Rows are points. To make a cloud, some directions were put in groups of two or more. Within a group, all points are equally far from the middle, so they leave a hole (a ring in 2 directions, a hollow ball in 3). The other directions are filled evenly. Then the cloud was stretched, turned, moved and blurred a little. How many holes are there, and how many directions does each take, smallest first?
(in the rows, 128 means zero)

Cloud (19 x 3)
[[171 136  72]
 [100 157 173]
 [136 189 124]
 [180 105  78]
 [162 128 156]
 [179  94 150]
 [170 116  96]
 [ 91 126 112]
 [160 133  68]
 [126 142  92]
 [161 119 176]
 [ 98  93 123]
 [ 74 141 139]
 [ 76 182 134]
 [120 137 156]
 [122 150 207]
 [ 97 165 158]
 [200 119 155]
 [143 124 152]]
Holes: 0

Cloud (30 x 4)
[[172 163 170 161]
 [105 171 177 146]
 [111 169 180 140]
 [117 110 104 175]
 [190 129 143 139]
 [114 184 148 184]
 [122 194 104 100]
 [ 97 182  96 109]
 [156  96 158 122]
 [167 103 160 151]
 [129 169 114 197]
 [187 128 113 126]
 [157  96 158 122]
 [139 174 164  98]
 [115 181 154 182]
 [132  99 168 123]
 [107 187 138 180]
 [122 155 114  75]
 [146 175 176 166]
 [ 88 142 168 137]
 [158 106 160 167]
 [130 118  78 119]
 [141 187 137  91]
 [163 194 110 122]
 [121 200  94 156]
 [112 109 172 123]
 [177 179 152 133]
 [144 129  75 151]
 [100 159  93  92]
 [120 180 169 170]]
Holes: 2 (2, 2)

Cloud (53 x 6)
[[154 151  93 104 101 178]
 [ 96 136 158 127 146 206]
 [ 98 162 104 139  60 146]
 [ 98 174 145 165 156 128]
 [142  75 131 103  95  80]
 [173 128 102 153 103 177]
 [104 167 141 119 179 143]
 [114 120 140  66  80 133]
 [103 153 155 100  90 102]
 [109  69 158 126 112 185]
 [113  80  74 147 139 166]
 [175  87  77 104 119 132]
 [160 144  82 126 130 191]
 [ 61 120  99 130 120 187]
 [ 50 152 104 158 106 162]
 [144 115  70 142  98  70]
 [130 167  79 123 174 108]
 [138 131  82 174 166 175]
 [129 168 131 150 147  85]
 [ 60 126 163 153 103 117]
 [113 134 163 136  80 190]
 [ 94 151 123 141 139 213]
 [142 152 106 125  80 183]
 [131 143  66 184 106 108]
 [134 155 115 142 190 102]
 [171  76 124  99 120 100]
 [103 174  81 104 152 147]
 [ 68  98 129 175  78 124]
 [161  71 120  90 144 119]
 [133  70 107  76  97 126]
 [136 157 145 178 127 106]
 [ 81  97  71 173 111 117]
 [116 168 138 167 164 111]
 [ 62 156 103 108 105 101]
 [165 135  80 130  98  85]
 [104  92 116  98  72  79]
 [122 169 141 169 150 102]
 [ 94 154 117  97  70 106]
 [104 149 118  70 149 158]
 [ 69 140  87 103 124 171]
 [150 112  93 131 110  56]
 [163 131 134 152 155 195]
 [145 162 129 135 125  79]
 [107 105  52 163 139 117]
 [103  99 168 122  85 193]
 [ 54 146 148 168 106 144]
 [ 93  99  74 182 102 106]
 [129  62 134 149  82 160]
 [126 168  62 133 161 120]
 [136  80 132 146 179 144]
 [152  65 130 156 101 159]
 [ 75 122 156 157  64 147]
 [135 110 133 185 130  84]]
Holes: 3 (2, 2, 2)

Cloud (47 x 6)
[[ 91 159 112 114 163  99]
 [ 90  99 176  91 127 176]
 [123 175 115 118 130 175]
 [135  62 120 108 156  74]
 [126 137 170 172 109 136]
 [113  83 134 154 128 147]
 [161 114 150 167 170  88]
 [127  79  70 126 142 116]
 [150 138 133 132 126  69]
 [ 90 168 150 161 192 143]
 [114  79  75  84 124 117]
 [113  94 134  95 213 132]
 [123 108  99  56 112 140]
 [176 126 139 174 197 149]
 [ 96 125  69 103 127 135]
 [111  99 164 141 134  75]
 [124  71  68 143 164 114]
 [126  95 128  57 138  70]
 [167 118  94 144 166  78]
 [105 154 180 171 183 135]
 [185 100 140 109 114  89]
 [131 141 117 166 149  75]
 [100  87 120  99  77 118]
 [180 111  99 124 105 123]
 [ 95 143 106 100 139 163]
 [ 98  88 188 131 117  85]
 [112 159 129  93  96  99]
 [148 155  85 117 186  87]
 [194 113 168 135 109 153]
 [ 94 134  90 157 166  74]
 [172 106  85 130 126 116]
 [107 164 169 171 193 136]
 [163 134 173 175 194 115]
 [117 189 165 132 147 145]
 [141  83 191 133 179 109]
 [135  83  91 168 162 134]
 [144 166 124 129 210 117]
 [ 89 134 173 181 175 140]
 [191 112 175 145 146 117]
 [ 87  93  64  84 152 134]
 [119 118 120  84 150 167]
 [103 105 100  87 190  74]
 [129 126 195 146  84 149]
 [131  93 159 170 199  91]
 [126 151 186  92 158 115]
 [138 101  55 114 178  96]
 [116 163  90 154 145  85]]
Holes: 2 (2, 2)

Cloud (72 x 8)
[[172 100  89 116 126 149 115  79]
 [158 135 155 150 101 101 176 166]
 [103  78 127 113 142 126 178 151]
 [186 121 130  90 168 156 175 109]
 [ 84 100 154 138 128 131 183  83]
 [157  39 140 155 104 165 150 114]
 [ 92  76 149 154  89 146  84 119]
 [ 60 118  64 152 118 136 118 142]
 [133 146 101 158 164  80  97  85]
 [ 53 139 129 168 122  94  81 105]
 [113 121 163 155 146 208 171  89]
 [150 147 154 162 136 100  91 117]
 [119  95 185 127  96  98 143 108]
 [ 78 114 146 118 143  98 165  95]
 [103  58 139 178  65 161 131 124]
 [157 103 109 141  96  84  93 150]
 [ 93 186 106 107 157  66 139 147]
 [147 151 120 155 150  94 102 197]
 [ 87 149 165 153 204 132 116 155]
 [155  86 128 126 105 178 113 182]
 [181 101 122  95 131 153 155 182]
 [138 123 103 175 131 123 145 189]
 [148 119 125 149 146 163  69 151]
 [ 63 134 102 162 169 123 156 129]
 [117 181 148 134 115  87 145 195]
 [ 46 153 120 168 119  78  87 133]
 [116 133 101 151 102  77 161 105]
 [136 175 133 190 187 165 138 120]
 [105 116 168 150 165 170 102 108]
 [176  99 131 114 169  91 180 108]
 [146 131 117 125 176  59  98 116]
 [ 71 151 103 146 103  60 117 145]
 [ 82 143 193 140 134 129  87 155]
 [145  84  97 163  86 190 168 130]
 [129 138 100 180  90  94 133 118]
 [ 83 113 113 128  61 199 114 110]
 [141  90 123 172 150 104  77 164]
 [126  84 111 151 132 153 198 136]
 [158 158 131 131 205 159 135  98]
 [120 154  81 188 187 104 119 110]
 [142 129 120 177 202  90 150 111]
 [ 75 134 135 165 119 190 116  72]
 [ 52 160 113 185  79 130 110 101]
 [117 177  75 167 138 108 142  93]
 [181  90 166 157 148 125 179 160]
 [ 99  99  86 194 106 177 149  95]
 [154  89 127 111 137 181  99 141]
 [ 69 138 152 187  69 160 167 140]
 [ 91  74 157 172 136 112  99 119]
 [ 76 160 170 192  77 148 154 122]
 [168 126 168 154 121 107 108 131]
 [ 58 149 124 148 118 136 184 141]
 [181 123 184 154 123 124 167 120]
 [124 137  95 123 181 149 171 157]
 [104 147 116 177  70 110 114  99]
 [128  96 154 103 129 198 130 133]
 [171 168 135  90 151 149 119 172]
 [159 132 108 133 170 175 190  93]
 [131 193 185  90 161 125 175 145]
 [145 187 139 120 149 140  89 114]
 [148 171 143 171 141 121  85 138]
 [152 124 177  98 100 141 144  94]
 [ 67 132 128 160 154 111  72 181]
 [139 142 206 142  86 138 180 133]
 [ 76 123 125 151  55 186  90 138]
 [162 134 122  89 125 105 193 152]
 [ 78 102  82 182 137 136 154 106]
 [111 131 129 207 142 190 153  97]
 [ 84 115 175 146 118 134  76 135]
 [ 46 173 113 185  95 175 112 123]
 [102 209 124 122 120 109  92 181]
 [148  96 160 127 202 144 164 117]]
Holes: 2 (2, 6)

Cloud (91 x 9)
[[ 74 130  82 121  88  92 143 155  66]
 [133 132 107 166 144 120 126 203 113]
 [128 132  85 148  74 108 127 194 107]
 [130 153 121 187 118 101 172  55  89]
 [ 64 169 100 119  69 145 128 119 164]
 [162 177 147 110  83 150  82 138 150]
 [114 109 150 147 170 101 158 113  84]
 [158 131  75 108  45 166  76 106 129]
 [128 180 138 141 128 143 165  87 124]
 [144 113 122  76 126 116  78 108  67]
 [ 93 130  83  92  70 124 120 168 102]
 [156 101  85  86 122  99  75  92  57]
 [ 98 134  74 142 134 127  85 157  96]
 [144 139 126 153 213 117 175 163 134]
 [109  76 110 126 100  88 102  96  92]
 [ 68  90 110 116 116 197 163 118 103]
 [194 152 119 159  71 153 155 165 115]
 [ 94 135 110 116  84 187 108  88 130]
 [ 89 126 135 135  33 168 109 135 157]
 [133  97  83 116  90 171 141  74 103]
 [100 127 137 212 158  99 136 154  88]
 [160 116 154 139 107  93 133  83 124]
 [100 132 119 122  79 103 184 107  99]
 [139 132 116 178 154 118 105 172 141]
 [144 102 144 115  62 193  89 112 120]
 [153 129 137 115  60  87 140 114 112]
 [ 88 108  71 133 131 144 155 118 131]
 [ 90 146  80 191 137 153 179 116 130]
 [156  99 137  84 119 117 146 119 147]
 [119 103 133 190 144 145 129 128 187]
 [188  99 111 115 101 129 167 110 123]
 [165 105  78 183  86  88 102 134 147]
 [171 147  64  65 118  88 117 143  99]
 [119 168 147 135 112  57  99 156  73]
 [ 85 128  95 158 147  93 169 150  69]
 [153 141 119 148 145 108 185 159 126]
 [114 133  91 189 112  86  56 147  97]
 [185 138 111  47  63 145 119 113 146]
 [ 76 154 109 200 137  80 137 154 105]
 [153 140 147 192 126 192 142 150 135]
 [135 192 139  98 151 167 143  96 129]
 [ 95 121 152 143  55 114 131  94 105]
 [126 163  75 168 109 107 162 130 124]
 [104 162  48 133  74  94 139 108 129]
 [ 82 120  97 113 162 135  81 109 121]
 [108 113  81 121  81  44 127 127  97]
 [180 108 109 101  87  57 132  95 124]
 [132 142  91 181 157  54 167 123 132]
 [139 131  79 178 110 148 112 142 110]
 [154 139 134  86  79 122  72 101  71]
 [149 128 139 138 100 177  38 104 101]
 [188 158 131 178  91  89  68 149  93]
 [167 149 142 113  50  84 133  86 139]
 [108 114 110 107  68 130 113  85 126]
 [180 134 134 125 133 125 132  74  86]
 [151 119 117 181 142  91 147 163 102]
 [185 134 140 154 161 106 133 117 109]
 [114 142 131 107 103 179  94 118 146]
 [115 104  77 185 152 127 109 140  80]
 [ 74 100  89 164 125 167 143 141 137]
 [110 188 123 168 110 117 146  93 144]
 [ 98 139 155 198 104  99 136 116  78]
 [229 160 134 156 108 115 106 127 167]
 [ 72  80 118 157  92 129  77 102 100]
 [188 125 164 157  64  99 111 102 134]
 [ 74  81 142 153 113 194 131  87 120]
 [188 129 147 131 111 190 153 120  94]
 [140 147 144 125 202 107 165 143 114]
 [130 143 135 165 159  44 143  88 101]
 [143 147 138 168  95 216 113 155 158]
 [107  81 100 119 119 100 150 130 119]
 [ 97 120 110 130 112 135  27  98  80]
 [ 98 157  75  97  74 145  99  67 124]
 [155 120  96 185 116 100 147 162 165]
 [136 130 102 177 148  77 137 176 125]
 [204 119  89  86 195 134 166 145 121]
 [124  55 121 126 112 140 106 141 117]
 [189 133  81 151 110 183 115 161 101]
 [ 99 141  68 108  34 115 127 123  96]
 [115 126 106 176  64 127  79 164 146]
 [135 101 117 232 103 166  95  91 134]
 [137 104 112 167  79  36 112 133  62]
 [103 167 103 137  69 107  55  99 124]
 [158 112 154 153  70 118  25 121 118]
 [ 88 147 120 176 137  78 186 153  98]
 [ 66 119 127 104 125 131 155  81 142]
 [133 111  96  98  57 156  66 159 112]
 [109 120  94 111 110  44 158 167 115]
 [124 166  92 125 151 151 181 136  73]
 [ 86 120 138 141 111  58 169 136  92]
 [125 182 141 142  71 134 114  99 143]]
Holes: 1 (3)

Cloud (96 x 9)
[[ 76 105 109 108  89 119 157 158 205]
 [ 36 159 100 158 100 110 153 157 160]
 [ 96 107 197 109  70 131 124 178 124]
 [115 110 169 127  71 176 134 174 126]
 [ 64 106 103 122 119 159 126 135  71]
 [ 87  92 162 107  91 173 159 171 143]
 [ 64  88 133 108 144 142 169 162 118]
 [ 70 137 120  71 124 113  84 149  80]
 [ 99 154  40 130 120 120 192 133 145]
 [ 94  99 176  98 126  86  89 146 143]
 [178 114 175 116 122 127 158 151  87]
 [111 102  78 118  97 105 159  71 136]
 [117 112  87 134 117 116 197 200 152]
 [125 175 130 143 152  98  80 130 154]
 [137 121  69  79  91 138 203 146 127]
 [148  60 134 145 107 124 143 134 112]
 [171 140  69  96 127 122 125 142 115]
 [130 173 167 180  89 133  76 166 121]
 [112 128 122 196 100 116 156 125 132]
 [ 87 186 119 104 112  74 133 159 168]
 [116 127  66  79 114 119 107 158  88]
 [ 77 133 170 127  89  75 167 122 118]
 [ 64 127  85 100  67 128 125 109 175]
 [114 118 126 150  98 109 138 211 198]
 [ 86 148 144  98  85  85  94 198 118]
 [159 101 173 131  66 106 175 133 160]
 [ 60 127  49 153 131 132 129 125 120]
 [141  89 143 130 123 134 148 190 160]
 [161 148 177 124  89  83 117 102 115]
 [ 80 133 180 113  75 159 108 131 172]
 [ 70 121  54 103 121 112 117 114 101]
 [119  58 128 148  83 103 117 140 126]
 [100  78  78  87 124 112 208 136 128]
 [106 104 106 133 108  62 162  91 120]
 [ 99 135 106 114 184 145 174 126 113]
 [140 107 135 107 130 168 102 175 137]
 [159 124 154 140 115 135  84 202 129]
 [178 169 135 104 116 146 164 166 134]
 [104 109 109 166 135 102 180 179 179]
 [127 170 111 128 134 121 182 162 197]
 [ 58 130  62 141 125 158 137 199 177]
 [109 147 117 170 174 115  92 134 132]
 [ 48 159 138 139 119 127 140 169 182]
 [165  97  72 174 113  96 125 140 111]
 [105 118 140  72  56 157  77 139 119]
 [ 59 156 122  88 100 138 196 154 156]
 [113 138 121 163  58 116  72 156 186]
 [ 63 139 126 164 148 105 142 203 144]
 [166 189 162 152 108 128 109 183 132]
 [ 95 116  39 146 140  98 132 164  87]
 [133 110  94 155 149 102 123 194  81]
 [ 61 147 120 114  77 113 115 219 119]
 [ 85 131 155 111 101 130  51 177 111]
 [113 156  56 110 182 139 143 168 148]
 [109 141  56 101 169 137 169 127 142]
 [105 168 161 121  92 111 187 153 129]
 [106 117 123 142 149  84 158 144 196]
 [ 77 119 107 118 132 114  91  90  98]
 [178 170 119 151 158 143 132 155 129]
 [120 160  97 166 186 149 124 170 137]
 [127 183 103 145  81 131 141 117 155]
 [ 64 154 135 129  81  97 143  97 158]
 [142 116 102  90 132 113 176 198 148]
 [125 116  54 134 142 120 104 121 120]
 [ 96 151  47 122 156  62 132 165 126]
 [104 172  46 126  91 137 116 176  81]
 [103  94 110 166  88  54 126 138 143]
 [ 50 123  48 162 126 140 135 163 117]
 [111  90 118  94  86 116 133 197 159]
 [ 98 132  82 138 187 100 171 166 118]
 [ 56 134 119 111 151 116 117 148  70]
 [159 153  75  90 111 156 127 163 137]
 [112  71 160 158  93  99 115 142 140]
 [145 115 135 157  84 105 148 143  72]
 [134 113  73  87 108  85 132 140  93]
 [121 136  63 104 148  82 112 195 158]
 [150 138  79 108  71  89 168 174 149]
 [ 60 146 131 121  88 145 170 123 182]
 [126  96  42 105 113  96 148 139 153]
 [ 95 156  69  91 131 120 125 152  69]
 [ 79 119 132 134 110  94 132 217 125]
 [ 83 183 104 159 142 127 111 137 178]
 [103 184 127 147  75 110 164 134 151]
 [ 42  95 115 125 123 129  99 151  99]
 [112 143 143  93 160 162 113 183 114]
 [100 170  74  90 158 152 159 184 149]
 [143 105 114 137 105 107 134 153 210]
 [147 165 140 159 148 142  89 141 113]
 [ 83 106  64 130 106 159 154 169  89]
 [154  95 130 141  93 147  95 116 107]
 [ 40 141 112 104 147 134  82 152 131]
 [ 96 142  93 126  93 101 163 203  91]
 [113 126  70 164  66 115 102 121 165]
 [119 108 127 151 104 113 127  70 129]
 [165 123  72 147  98 165 162 183 135]
 [ 40 135  62 124  67 110  90 191 129]]
Holes: 1 (8)
